Every row gives one point. Before rounding, the points of a table are all equally far from one centre. They may lie mostly on one side of it. Where is the centre, to within rounding?
In the rows, zero is written as 128.

Points (9 x 3)
[[133 175 106]
 [ 94  96 108]
 [ 73 116 143]
 [154 117 125]
 [125 148  80]
 [119  93 108]
 [157 123 125]
 [ 77 160 148]
 [ 77 165 106]]
Centre: [111 137 124]

Points (14 x 9)
[[104 152  72 149 187  95 129 108 128]
 [125 202 124 150 175 104 128 133 129]
 [122 125 136 115 205 119 146 117  99]
 [164 163 128 139 114  82 122 121 105]
 [105 160 105 159 118 146 128 120  99]
 [128 130 126 178 142  78  99 128 110]
 [114 163 101 124 190  96 129 158  73]
 [145 134  81 152 148  98 142 132  71]
 [136 174 121 140 146 124 154 172 102]
 [120 165 118 156 124 109  74 113 112]
 [136 165 159 139 150 109 159 149 121]
 [ 90 163  81 133 157  87 135 101 139]
 [ 92 156 123 125 187  97 109 112  71]
 [125 188 142 112 176 137 134 140  99]]
Centre: [124 146 114 127 154 108 122 127 113]

Points (25 x 18)
[[103  94 121  90 155 123 108 129 154 103  88 132 104 125  69 179 126 122]
 [163 131 125  96 133 125 171 150 125 126 127 152 171  70 108 164 156 115]
 [181 107 138 117 125 113 108 145 150 100 137 144 102 169 150 167 170 134]
 [154 137 132 122 188  99 127 126 139  96 113 154 124  86 110 155 155 100]
 [149  96 124 108 135 129 140 163 151  59 106 126 175  91  60 140 145 157]
 [165  98 136 129 112 131 145 112  77 113 126 121 141 173  61 152 143 173]
 [177 179 119  87 129 125 192 134 125 108  97 118 123 155 113 152 153 144]
 [149  81 119 120  99 121 176  96 121 101 113 154 116 104 125 202 178 141]
 [110 104 106  90 119  87 130  74  96  95 132 131  98 156 124 132 108 137]
 [133  99 148 107 180 117 114 145 134 113 132  80 128 155  86 155 156 156]
 [126  98 115  92 164 179 153 156  84 100  99 145 108 123  68 135  97 136]
 [176  88 118  91 106 106 129 131 123 116  80 142 104 125  96 103 185 120]
 [149 147 107  92 113 116 165 129 121  98 140  98  81 107  62 170 162 127]
 [165 107 113 124 169 132 143 188 147  64  90 109 143 124  71 111 135 136]
 [165 103 100 123 107  98 117 146 124 129  79 138 127 100 111 162  75 121]
 [147  69 139  73 141 113 179 178 101  98 103 157 134  81 147 135 149 146]
 [170 115  98 109 117 120 155 102 178  57 113 122 162 145 105 138 146 121]
 [149 123 123 108 132 115 163 159 118 114 100 196 159 127  97 135 187 111]
 [157  84 154 106 146 113 124 149  61 104  89 122 140 145 102 161 119  92]
 [137  99  84  96 142 154 182  86 145 122 120 157 133  96 119 148 113 154]
 [124 118 146 130 141 133 101 118 133 102  69 140 151 144 150 153 132 142]
 [161  52 123 138 149 158 126 137 105  85  90 148  92  94 104 160 108 128]
 [165 116 114 114  96  77 125 117 107 124  92 124  83 124  83 151 177 161]
 [169 114  95  70 168 165 139 163 128  93 133  93  93 166  97 149 144 123]
 [142 172 140  87 130 117 156 105 133  92 121 122 154 129  83 154 112 129]]
Centre: [146 106 103 110 137 117 148 143 111  93 116 134 124 130 112 151 138 144]

Points (27 x 24)
[[158 119 141 172 112 134 157 165 108 137 117 148 116  73 148 148  91  99
   85 116 139 103 109 120]
 [139  97 130 179 158 142 154 140  97 141 174 153 118  85 158 164 129  94
   96 121 181 154 121 122]
 [136  99 135 132 135 142 140 135 103  93 135 120 121 109 153 160 135 169
  109 150 214 114 131 137]
 [130 149 131 179 130 142 161 132  91 117 132 122 100  66 158 131 151 122
   70  98 152 124 120 147]
 [134  85 112 159 190 148 181 137 110  95 163  95 109  74 149 163 137 124
   99  98 164  97 101 165]
 [169 102 133 143 174 158 193 149  78 157 108 105 135  70 140 145 148 127
  113  81 162 115  94 135]
 [163 105 108 114 134 164 179 121 114 123 146 179 137 100 152 123 129 115
   72  90 159 144 125 127]
 [130 146 127 140 163 149 136 139 118  82 160 131  95  95 132 191 126  83
   80 107 163 101 109 157]
 [143 128 164 130 140 149 155 112  76 114 114 146 143  78 155 116 146 111
   67 134 171 118 123 152]
 [137 142 167 144 126 151 158 119 100 159 149 121 130  98 175 121 120  92
  100  94 169 112 132 177]
 [125 117 118 160 155 177 136 132 112 142 128 149 166 120 183 161 142  87
   57  91 164  88 121 126]
 [146  64 100 150 133 158 146 116  68 105 127 107 111  92 139 119 136 124
   79  85 153 134  97 180]
 [132 115 131 126 172 116 137 117  80  47 124 130 137 122 170 177 138 107
  126 146 169 130 117 118]
 [124 114  96 124 157 165 117  99  97  88 136 154 113 172 139 154 148 129
   78 120 146 145 119 142]
 [ 88 112 119 117 135 175 176 110  96 133 150 105 134 122 203 161 154  96
   74  81 158 114 125 140]
 [134 113 127 191 147 134 144 166  83  69 158 141 144  73 150 153 162 135
   96 102 147 118  91 154]
 [117 101 152 138 128  97 157 134  80 108 125 147 149 147 163 172 178 123
  108 112 174 147 137 192]
 [136 121 126 140 181 160 187 147  98 127 147 148 122  97 162 116 161  95
   75 101 189 124 118 140]
 [146  64 131 109 117 147 144 144  96 113 160 133 155  87 133 179 148 114
   94  89 162  89 154 166]
 [104 109 163 172 180 142 149 151 121 105 146 158 147 109 177 134 105 122
   85  98 171 120 121 111]
 [128  60 108 174 104 138 158 127 113 126 132  87 148  90 170 152 157 116
   97 114 174 115 114 101]
 [115  76  97 139 110 140 148 119 104 130 129 103 140 165 188 144 143  94
   68  82 141 106 146 158]
 [147  98 137  97 114 142 157 153 119 116 147 146 127  68 117 157 156  83
  114  67 172 133 109 131]
 [143 107  99 154 106 122 159  98 100 157 135 109 194 136 119 135 131 113
  102 124 161 126  86 126]
 [169 112 153 169 109 145 172 139 101 113 118 115 137 104 217 135 134 140
  106 120 154 165 105 144]
 [157 103 126 139 122 150 181 111  79 112 142  97 160  96 128 118 129 127
  117 146 139  80 126 120]
 [102  68 141 127 141 158 151 159  97 113 150 120 138  79 160 160 107 126
   91 113 211 104  96 128]]
Centre: [130 107 128 129 144 139 148 147 108 120 130 115 142 122 151 155 135 116
 108 111 137 129 103 144]

Points (27 x 24)
[[113 126 122 145  98 162 172 108 125 164 176  91 159 164 152  73  76 114
  120 136  99 105  75 140]
 [165 110  78 122 136 172 179 105 111 156 158  95  89 111 116  86 140 123
  132 128 120 167 122 116]
 [ 82 148 101 157 196 156 126 128 144 108 171 100 127 140 108  76 121 132
  106 135  86 121 113 137]
 [117 139  76 162 154 138 170 132 125 136 168 127 100 155 120  84  83  93
  122 137  97 156 100 117]
 [ 83 129  71 160 124 146 187 125 141 166 160 106 128 163  98 107  88 104
  160 134 108 129 154 125]
 [125 140 100 142 140 169 157 122 118 107 176  72 128 143 129  93 100 152
   87 109  87 170  97  99]
 [114 109  71 168 140 170 156 152 107 108 168  90 128 159 133 116 133 157
  186  91 114 147  96 119]
 [168 169  98  91 151 175 155 128 138 148 177  90 165 147 117 119 138 123
  146 127 102 105 109 146]
 [121  86 100 144 119 146 188  95 121 132 165  41 129 167 123  84 126 120
  144 106 115 122  95 139]
 [147 142 111 153 127 205 190  91  88 174 125  97 150 159 140 113 105 134
  136 109  87 126  94 150]
 [117 126 120 156 176 163 176 138 127 128 173  87 157 182 141 150 155 135
  124 127 118 127 104 154]
 [ 92 137 146 131 131 184 186 109 134 138 197 125 148 159 114 118 118 119
  133 118 132 147  63 125]
 [127 152 108  96 124 154 162 110 123 135 157  83 140 137 138  94 106 158
  187 132  71 152 108  95]
 [124 155 118 178 151 137 155 131 125 116 165  97 108 125 148  92 155 154
  168 100 134 150 132 102]
 [137 139  68 162 129 161 187 122 169 141 136  65 160 159 119  89 102 137
  137 113 121  94 110  81]
 [103 136  87 146 127 194 198 109 117 174 160  77 110 148 139  99 106 187
  144 146 116 144 138 145]
 [112 117 105 118 103 129  99 141 157 132 131 108  96 128 124  94  94 138
  127 130  76 158 123 140]
 [ 88  93  68 174 123 168 162 144 123 179 155  87 154 143 103 115 120 172
  122 142 118 150  63 104]
 [115 104 113 125  90 192 151 170 125 147 144 119 142 119  78 139 160 149
  120 158 138 132 104 125]
 [124 131  89 139 125 151 137 116 125 161 197 132 145 158 163 123  98 102
  146 143  94 151 101 120]
 [146  99 112 162 178 170 154 148 100 182 147  92 149 120 125  98  95 122
  111 163  74 126 104 141]
 [106 115  90 163 114 178 172 120 121  95 139 104 114 166  95 112  92 127
  142  96 126  74 136 105]
 [108 152  97 154 101 126 168 119 147 162 155  61 140 177 139 110 102  98
  152 135 129 122 105 116]
 [115 107 125 166 174 136 202 126 132 136 161 111 155 161 124  87 103  99
  139 120 125 159 120 144]
 [115 106 132 121 130 183 195 128 125 123 180  98 130 150 155 105 139 106
  162 155  84 120  85 131]
 [122 140  74 174 144 146 182  97 111 167 138  61 103 119  64 111 122 126
  126 142 116 119 124 121]
 [141 112 115 140 109 134 164 126 133 125 161  89 164 136 145  85  63 132
  145  84 109 152  75 115]]
Centre: [118 125 108 143 132 157 156 126 130 145 143 109 134 128 118 107 118 145
 134 124 114 117 105 132]

Points (29 x 24)
[[123 157 161  73 144 128 123 167 154 117 109 115  84 140 129 160 125 106
  118  69 175 140 108  76]
 [ 98 159 176 120 109 129 158 150 127 164  59 132 123 147 104 124 100 148
  122 178 119 152  97  98]
 [111 176 207 141 172 127 156 131 140 197  72 109 100 108 156 126 111 137
  147 142 133 127 114  85]
 [126 154 163 115 200  96 135 146 131 153  83 109 118 131  76 109  99 129
  130 137 164 133 113 107]
 [ 98 130 137 177 153 146 118 145 150 195 140 111  82 128 135 129 119 152
  122 108 121 130  79 135]
 [127 196 185 108 153  94 153 165 160 181  88 124 116 139 172 141 119 120
  111 143 143 125 138 111]
 [124 157 134 130 170 106 166 133 156 163  69 105 103 130 148 128 113 139
   92 113  90 159 139 103]
 [112 174 154  84 153 114 104 125 158 117  77 114  95 145 134 106 139 142
  109 112 131 109 121 108]
 [105 195 161 131 145 102 169 136 116 122  84  99 120 152 124 109 115 151
  102 133 110 119 120 122]
 [134 177 137  91 165 108 126 143 133 152  92  91 116 142 142 108 138 120
  138 125  99 117  80 112]
 [103 183 158 102 134 163 119 177 113 184 110 131 104 126 158 121 129  93
  132 140 100 118 140  89]
 [113 162 151 127 135 173 153 144 139 160  69 112  84  94 168 149 105 131
  112 112 135 108  80 157]
 [109 189 151 100 176 128 171 147  93 165  78 113  90 145 145 164  58 118
  132 115 130 117 126 100]
 [130 161 203 114 124 165 114 135 183 151  99 117  92 179 122 120  95 125
  100 138 138 123 124 117]
 [120 180 199 107 170 116 147 120 122 158 105 101  57 125 117 111  84 145
   77 139 140 160 138  92]
 [ 89 167 164 119 166 134 111 165 164 147 126  99  93 162 182 123 122 129
  136 132 112 123 106  83]
 [ 97 160 179 107 143 101 117 161 169 153  64 122 137 143 159 129 109 109
  130 139 127 141  98 104]
 [107 164 194 125 151 103 133 175 128 199  81 140  68 144 110 107  96 144
  128 122 188 115 122 102]
 [149 130 181  79 139 110 137 152 171 165  98 108 102 143  93  80 101 135
  126 123 122 142 103 115]
 [ 85 164 163 103 138 155 145 172 112 163  81  97  88  95 104 122  98 134
  138 145  91 118 110 114]
 [107 192 140  97 138 100 116 120 124 173  74 107 117 148 158 145 104 152
  164 129 120 137 112 113]
 [100 161 166 101 128 119 123 158 125 198 111  92  98 134  99 150 100 112
  166 110 120 154  66 101]
 [129 165 167 136 155 111 151 119 132 150  52 121  71 125 110  85 117 135
  105 161 162 159 111 113]
 [130 170 197 123 131 102 133 145 122 149  90 110  58 103 146 138  89 131
  144 165 145 151 131 145]
 [ 92 145 163 138 141 133 131 121 163 160  76  97  79 145 128 154  90 123
   87 144 113  98 109 122]
 [144 139 159  97 136 159 128  92 157 143  96 155  82 143 124 148  80 130
  106 138 104 106 128 100]
 [121 132 188 137 181 143 139 133 116 169  67 135  71 137 113 119  52 132
   87 128 134 133 127 117]
 [121 159 182 105 152 100 158 174 117 189 111 113 112 164  98 127  74 152
  128 117  94 137 109  93]
 [136 132 155 124 156 127 169 176 113 201 127  90  95 140 118 142 105 129
  155 153  94 138 107 100]]
Centre: [121 150 156 120 138 138 143 143 126 157 113 126  96 131 134 129 106 133
 121 118 147 140 112 104]

Points (30 x 24)
[[ 57 118 147 132 118 100 103 156 104 154 152 119 103 162  89 156 130  73
  147 164 151 139 167 162]
 [115 119 200 125 146 119 177 158  82 116 151 125 139 185  93 136 124  92
  101 120 104 141 152 149]
 [ 97  92 160 124 133 110 133 136 106 172 138 162 109 126 125 144 122 106
   98 124 116 139 194 164]
 [122 124 119 131 111 121 143 165  67 133 136 173  56 189 125 105 148  95
  102 137 124 141 146 125]
 [ 92  94 155 147 120 107 127 156  88 142 141 108  92 165 111 135  85 100
  144 129 101 179 181 214]
 [ 76 124 162 116 115 119  93 137  75 159 141 158 122 180 144 145 133 100
  169 101 144 150 165 161]
 [ 72 122 188 129 118 146 135 150 100 118 142 154 123 160 110 123 123 135
  122 132 121 142 215 144]
 [143 134 124 162 118 139 155 143 100 145 140 131 114 186 177 153 147 127
  136 113 145 103 150 151]
 [108 127 156 139 113 127 137 124 107 188 131 134 117 156 102 177 152 116
  102 127 119 146 174 129]
 [ 59 110 154 133 119 114 128 167  94 170 121 159 126 154 125 155 129  80
  147 124  90 143 191 136]
 [ 79 138 154 128 110  96 123 160 121 140 150 131  89 148 102 160 146 130
  109 165 123 148 187 177]
 [ 67 106 145 167 163 109 123 149  55 123  99 148 109  94 137 147 138  84
  126  94 101 152 159 160]
 [125  88 164 126 143 109 119 173  93 143 117 150 114 193 106 169 118 105
   97 122  91 129 153 154]
 [ 72 101 161 131  91 112  95 143  80 148 146 121  95 147  60 136 163  99
  153 131 101 128 156 164]
 [ 90 121 164 160 149 119 105 166 109 107 157 147  60 153 112 160 124 127
  132 161  99 147 147 144]
 [ 49  92 135 116 133 111 136 145  99 120 134 123 118 157  42 158 129 104
  117 151 144 124 141 140]
 [100  64 149 135 136 100 115 127 111 114 136 162 131 174  96 149 125 140
  134  92  91 160 163 146]
 [ 87 124 151 126 138 125 116 188 101 164 135 137 108 135 112 131 148 133
  164 161  94 119 175 128]
 [ 81 120 147 100 122 104 139 157 127 150 160 132 105 146  90 158 140 114
  126 123  88 123 182 179]
 [ 75 131 187 124 150 104 156 163 118 142 126 146 131 158  49 117 108 133
  112 112 112 133 136 176]
 [ 89  94 168 143 120 148 114 158  61 169 141 155  91 127 111 172 138 110
  119 103 112 150 119 132]
 [ 73  53 159 192 146 109 141 149 102 122 126 148  92 183 109  98 116 114
  104 110 135 150 127 135]
 [ 75 123 168 135  90 141 122 168 107 127 162 144 106 167  72 138 125 118
  110 146  68 160 147 159]
 [ 98  88 145 164 123 119 168 136 141 140 112 143  80 157 142 132 114 128
  111 156  82 142 121 163]
 [ 37 130 152 166 107 118 117 202 100 136 127 147 126 138 117 112 140  99
  130 131 123 127 188 121]
 [ 84 137 154 159  96 101 172 163  77 159 132 108  73 144 124 147 106  95
  120  89  83 137 159 148]
 [ 65 137 141 150 126 114 119 127  79 125 122 160 117 128  99 167  75 113
  123 164  85 130 144 163]
 [ 62 134 178 140  97 130 120 160 140 145 119 160 112 159 102 151 132  97
  107 118  95 116 150 139]
 [ 78 100 158  87 110 121 144 175  60 157 150 148 105 147  97 133 145  99
  134 108 107 128 181 152]
 [129 106 158 115 114  73 145 133  83 142 116 136 108 195  86 102 149 112
  116 149 116 114 134 142]]
Centre: [ 94 122 129 154 125 125 140 153  89 125 126 131 119 153 109 124 131 113
 133 120 126 143 139 162]

Points (31 x 24)
[[114 124 161 161 133 176 115  94  97 167  97 113 107 185 106 134 128 140
  148 166 158 154 125 154]
 [ 97 138 121 138 134 130 121 124 106 188 153 161  90 161  96 160 142 191
  113 126 172 142 151 147]
 [124 167 114 158  85 150 138 107 101 151 125 169  96 141 117 140 130 181
  129 196 165 144 144 154]
 [ 99 159 120 140 110 126 123 135  91 183 128 132  79 140 121 163 115 205
  123 129 144 154  89 127]
 [139 165 128 133 120 109 142 132 118 170 160 182  84 168 114 130 117 174
  113 168 175 139  97 173]
 [ 82 157 167 131 111 136 114 119 112 165 124 119  64 169 125 165 115 137
  122 169 105 191 116 116]
 [ 97 136 142 149 140 132 137 108 130 163  91 165  93 151  71 143 141 148
  117 159 155 208 134 106]
 [133 127 133 131 137 143 134 118 133 147 145 134  73 142  91 131 151 197
  127 175 185 151  84 146]
 [150 163 157 170 108 148 123 129 124 151 125 136  70 159 127 117 119 162
  136 196 145 183 107 130]
 [111 154 139 162 109 151 104 111 134 138 122 135  86 151 107 117 143 165
  164 129 187 172 148 173]
 [124 167 151 167 102 159  99 157 131 128 124 117 117 164 100 146 142 147
  117 163 182 173 111 150]
 [153 163 130 158  95 127 105 102  85 124 121 119  71 161  82 158 135 144
  135 153 135 176 111 121]
 [ 91 136 126 156  80 149 117 130 107 164 102 125  80 168  87 136  94 155
  127 165 143 166  97 115]
 [152 147  93 130  94 133 117 121  96 161 110 162  81 153 125 149 113 154
  154 161 193 186 116 126]
 [137 156 119 134 115 164 119 138 110 162 107  98  97 138  57 164 102 158
  124 141 148 159 119 121]
 [130 159 159 155 110 126 117 113 144 123 113 129  79 153  81 176 160 159
   88 126 169 170 107 136]
 [170 147 130 165  94 144 111 102 115 150 115 145  84 147  98 138 122 146
  174 165 201 152 110 130]
 [118 112 127 179 142 113 120 117 105 162 129 156  75 174 101 158 113 128
  135 180 189 171 132 140]
 [142 112 128 133 102 108 146 109 122 171  97 115  57 164  93 155 146 169
  143 173 151 176  94 138]
 [122 150 113 177  79 125 145 135 112 159 127 126  87 182  91 150 128 153
  108 159 161 166 104 125]
 [137 144 111 142  64 132 122 113 121 136 147 151  64 131 129 129 134 153
  104 147 175 186 109 135]
 [117 155 104 167  94 152 136 106 129 168 111 132  86 164  89 166 142 127
  143 196 161 142 107 115]
 [135 126  81 118 123 139 112  75 145 173 112 135  84 166  63 154 121 151
  141 151 165 153 113 126]
 [134 140 175 119  88 132 179  81 107 131 149 163  95 150 118 154 120 131
  101 177 146 182 121 113]
 [ 95 152 139 133  91 131 137  94 100 172 154 154 104 132 144 172 123 163
   82 158 137 190 129 163]
 [109 113 178 132  98 112 103 137 101 132 130 123  62 117 115 147 116 151
  103 161 156 144  78 170]
 [112 141 113 154 104 128  96 127 116 146 118 123  80 184  72 159 130 153
  126 194 160 156 139 140]
 [129 166 154 127 107  98 134  94 132 142 101 143  61 138 112 104 149 128
   94 143 179 174 117 159]
 [121 149 150 169 110 124 149 124 111 168  96 130  97 119 127 150 124 107
  104 188 122 169  86 177]
 [117 100 110 144  80 131 110 118  88 130 124 159 114 137 104 160 113 184
  123 158 172 179 105 158]
 [116 118 130 150 138 133 129 110 148 171 131 139  67 159 136 181 145 135
  109 160 184 165  76  99]]
Centre: [123 136 144 124 119 115 123 114 133 150 125 142 118 136 121 147 124 139
 137 149 144 144 121 132]

Points (31 x 24)
[[155 139 145 101  94 139 116 155 132  93 104 134  95  98 135 146 125 106
  128 113  84 171 206 117]
 [168 145 146  98  96 155  80 153 161 123 100 130 101 109 168 125 146  90
  141 111  85 197 186 122]
 [135 136 155 124 104 108 103 156 169 138 117 133  79 114 163 104 128  97
  124 128 105 179 206 129]
 [121 140 139  97  89 128  85 129 165 115  96 144 123 120 170 113 137  98
  138 123 129 147 160  67]
 [170 148 149 101  75 134 129 158 165 100 125 141 121 139 164 139 152  86
  114 126  87 169 189 123]
 [143 138 124 129 105 130 115 118 149 109  72 148 108 117 118 110 149 119
  109 126  82 184 188 126]
 [152 151 147 104  93  99 128 126 156  98  87 134 128 112 171 151 138 121
  139 119  90 174 171 125]
 [144 176 138 109  76 140 122 133 151 123  85 158 113 108 162 120 129  99
  132 124  96 161 182 141]
 [138 137 125 126  78 133 122 170 160  95 117 125 133 115 174 121 146  87
  123 119  90 188 168 120]
 [144 158 162 106  91 135 126 141 152  87  96 139 137  99 171 128 136 139
  156 125  98 156 189 102]
 [172 139 134 125  91 125 106 136 164 113  98 132 106 118 187 157 131 123
  123 115 109 172 201 118]
 [108 145 137  88  96 144 119 155 141  94  94 139 110  89 150 126 128 108
  144 123  97 184 180 133]
 [143 116 145  91 119 142  97 139 153 100 120 160 108 126 146 162 126 117
  127 144  65 192 189 114]
 [146 174 131 126 102 132 107 131 154 137 116 133 103 105 164 126 147 105
   99 135  69 165 166 102]
 [187 150 162  90 102 142 107 127 165  94 109 144 123 106 155 132 132 111
  124 143  97 197 164 134]
 [168 145 147  83  92 144  90 122 146 108 104 140 106 117 150 129 110  74
  126 133  99 168 151  94]
 [136 161 148  98 115 104 114 146 152 119  89 159  91 123 164 134 175 109
   99 120 101 186 171 155]
 [147 132 139 116 115 147 109 182 145 122  61 154  99  99 150 138 109 112
  153 113 118 177 145  90]
 [166 128 134 125 101 161  98 154 160  99  86 125  99 115 177 147 152 110
  163 116 112 191 197 119]
 [166 147 143  90  86 166 103 160 172 138 109 132 121 147 150 124 128  86
  120 128  90 199 174 113]
 [156 157 162  91 114 148 110 132 149 111  97 146 102  99 166 111 116 101
  125 105  76 201 185 114]
 [137 147 129 105  86 146  96 149 174  97  86 134 109 129 144 137 123 104
  139 146  77 190 166 117]
 [169 149 172  99 101 131  90 152 148 135  90 164 116 111 149 121 135 101
  120 163  95 189 187 111]
 [152 132 153  92  90 132 129 133 155 131  94 136 112 105 153 116 128  89
  116 114  94 178 191 152]
 [165 154 131 110  96 150 120 136 170 114  89 156 106 117 196 131 171 106
  136  97 103 181 174 122]
 [164 135 138 101 116 149 113 168 181 114  81 126 114 112 162 112 142  64
  131 136  77 189 174 127]
 [159 148 157 111  90 110 118 183 163  97 100 151 107 118 169 120 126 123
  128 124  90 177 190 135]
 [155 137 127  86  81 133 114 124 156 116  88 141 110 112 141 141 124 103
  146 124 114 186 161 128]
 [142 129 131 111  94 134 116 144 171 150 118 137 138 102 159 113 143 122
  145 131  89 168 198 102]
 [166 152 169 119 105 132  97 146 188 109  67 152 130 121 142 117 143 100
  147 123  96 209 167 125]
 [131 152 150 121 105 163 109 122 176 114  89 136 105 109 159  91 127  95
  110 156 130 193 151 127]]
Centre: [142 143 153 123 148 146 109 150 146 114 109 141 124 141 149 127 140 104
 130 120 118 157 166 121]

Points (29 x 24)
[[100 134 127 171 147 125 115 132 138 179  88 135 131 129 123 163 116 113
   78 105 159 196 122 128]
 [101 138 127 162 174  95 108 124 121 168  68 141 165 139 140 161  93 145
  140 103 136 164 156  61]
 [ 81 144 139 146 192 100 104 106 128 177 119 185 151 109 134 150  87  97
  175  93 156 148 173 119]
 [ 85 126 131 166 148  99 143 109  97 161  55 169 125 108 126 121 126 118
  119  88 166 114 193 131]
 [ 92 156 117 174 179 122  84 174  96 173 119  90 148 113 126  91 148  71
  122 101 133 166 143 122]
 [107 196 138 142 125 135 100 122 149 137  96 102 135 106 117 154 143 162
  121  98 173 133 135 106]
 [120 124  99 133 146  61 150  79 108 181 101 133 143 141 103 128 133 101
  148 102 149 118 161 122]
 [113 104  94  89 190  77 131 142 135 170 112 116 136 108 138 111 103  86
  115  99 142 145 157 163]
 [ 83 121 140 133 182 115 116 147 169 175  80 117 140 125 133 163 125 103
  109  97 132 112 154 161]
 [ 82 116 129 158 179  88  98 181 124 117  97 133 155 126 140 188 106  72
  142 101 126 141 166 129]
 [100 144 119 152 102  85  86 138 115 144  99 138 146 131  86 110 116 147
  122  56 131 140 151 118]
 [ 43 136 134 124 163 112  69 139 120 164 115 174 144 117 155 149 152 128
  107 110 177 185 138 132]
 [117 129 169 156 151  62 127 138 113 184 116 138 169 132 116 151 152  91
  140  87 135 166 168 133]
 [ 79 136 127 159 148  62 117 147 126 148  60 129 111 133 133 104 113  83
  159  91 107 155 161 124]
 [104 123 143 148 127 138  92 115 112 159  45 184 182 120 129 103 103 105
  119 119 146 129 169 124]
 [ 83 145 139 160 142 118 118 127 109 178 110 182  95 135 144 130 127 151
  114  82 127 167 178 137]
 [114 161 133 123 146  89  92 131 109 141  74 141 146 146 145 176 151 124
  124  82 135 169 128 153]
 [113 134 112 145 164  98 139 109 114 160  86 135 155 119 166 102 138 127
  103 130 192 134  80 165]
 [106 125 100 147 140  76  99 146  84 156  85 163 136  97  86 129 144 106
   97  93 139 134 174  97]
 [108 157 105 156 176 109 131  98 151 157  67 153 153 124 103 132 132 153
  137  86 140 119 147 134]
 [120 153  75 167 145 136 161 135  95 125  97 137 138  96 107 128  96  95
   88  93 146 104 124 134]
 [ 84 164 118 117 135  80 148 130 136 179 108 130  83  93 174 101 136 106
  133 116 112 165 149 129]
 [142 139  97 177 111 103 139 126 106 138  65 124 139 136 145 109  80 100
  129 103 146 136 120 153]
 [110 110 143 142 160  92 164 177 124 171  96 179 172 128 145 141  95 154
  122 126 139 183 126 107]
 [ 81 162 165 129 135 126 115 142 138 172  93 153 171 124 101  78  99 118
   89  98 153  97 138  76]
 [101 120 109 175 118  90 113 149 136 170  80 143 156 108 141 108 119  94
  116  74 158 155  98 165]
 [107 134 127 187 131 125 101 130 128 142  91 126 141 101 155 120 102 106
   80  65 158 167  92  85]
 [104 156 138 146 107  68 145 105 119 162 108 102 148 137 130 152 119  97
  145 111 160 147 164 169]
 [ 81 138 168 139 203 105 141 145 135 169  98 172 151 116 130  94 131 148
  154 135 124 124  98 126]]
Centre: [100 132 127 133 146 121 127 142 120 136 123 139 145 124 146 118 127 108
 134 113 155 136 142 107]

Points (30 x 24)
[[152  97 106 111 124 113 135 120 160 137 144  92  85 151  73 104 136  65
  160 101 107 136 144 129]
 [135 116  87  99  96 106 162 158 146 104 158  74 130 133 103 148 125 108
  136  66 126 140 129 143]
 [149  61  93 121 118 112 149 111 112  94 152 114 138 176 123  87 123 107
  144  68  62 134 133 147]
 [154 113 123  80  98 111 136 144 152  67 168 130 154 165  96 108 146  88
  119  96 121 150 132 124]
 [122 129 100  98  95  84 170 125 151 103 193 107 144 159  95 117 107  92
  152  83  99 145 117 146]
 [131  96  96 107 121 131 174 134 124 128 184 113 107 138 117 104 129  77
  153  82  99 119 131  86]
 [131  64  69  84 130 110 143 147 124 113 149 100 121 184  80 120 153 133
  131 126 109 149 112 123]
 [144  94  81 108 149 121 144 169 136  91 160  69 143 185 118 127 129 134
  132  87 111 127 154  95]
 [124 102 117  71  87 119 170 118 140 113 168  85 148 133 108 117 143  92
  132  58 109 147 119 120]
 [117 112 113  91 129 120 156 127 152 147 175 107 108 126 127  98 151 107
  167  74 117 156  90 131]
 [145 107  88  96 142 109 176 140 172 119 173  97 114 191 165 110 126 129
  134  86  98 147 110 104]
 [141  86  84  76 127 130 143 146 150 119 198  85 130 169 138 123 119  88
  150  73 100 138 120 134]
 [134 103  76 115  91 144 127 162 130 109 131  91 129 169 139  99 148 103
  143  95  81 190 125 103]
 [ 92  90 116  97 130  99 144 132 152 138 159  86 104 199  71  92 113 114
  128 115 123 170 140 106]
 [117 127 126  89 109 121 153 151 124 123 192 122 104 207  82 106 157 138
  133  87 100 111 132 118]
 [143 118  64 140 151 117 168 159 133 120 151  99 138 206  67 119 151  90
  154  99 111 133 142  92]
 [132 132 101 122  90  95 147 132 128 103 184  76 158 191  87  83 111  88
  137 122 137 144 118 108]
 [151  86 102 120 137  91 138 131 165  63 138 100 124 168 122 101 123  99
  141 110 104 138 145 118]
 [145 139  46 124 114 120 142 132 136 123 169 104 133 149  77 103 133  95
  148 131 110 153 111 118]
 [125 124  92 107  98 104 184 136 147 108 192  78 149 162 101 117 127 111
  135 101 118 126 115  78]
 [143 113  79 104  99 115 148 155 176  98 167 101 113 151 123  82 137  87
  146  78 122 138 104 106]
 [133 112 142  99 145 103 156 156 138 125 160  94 100 164  69  86 104 101
  135  83 126 176 141 117]
 [136 130  90 115 107  72 174 123 150 105 154 111 135 145  99 127 117  77
  149 115 107 158 137 139]
 [170 124 141 104  76 119 134 120 135 105 194  86 158 172 124 100 150 107
  151  79 128 161 115 100]
 [145 140  71  88 128 143 140 153 144 106 181 111 160 156 104 102 133 140
  149  73  96 117 104 134]
 [143  84 105 116 106 107 168 137 126 131 202 102 120 154  99 103 132 133
  170  97 101 179 157 127]
 [127 111  80 108 109  75 147 130 154  99 155  83 121 166 138  95 144 107
  127  81 121 131 128  89]
 [103 119  95 125 147 115 160 183 150 122 183 127 134 155 122 110 120  99
  155 100 126 178 108 110]
 [151 111 128 136 101 133 165 162 115 119 169  99 116 152  96  99 164 126
  137  96 111 137  94  66]
 [127 134 103  97  97 135 140 113  98 144 203 130 126 178  79  77 105 111
  141  76 123 142 117 125]]
Centre: [140 107 116 128 117 129 144 131 141 140 144 114 145 182 108 115 128 115
 133  90 115 143 122 124]
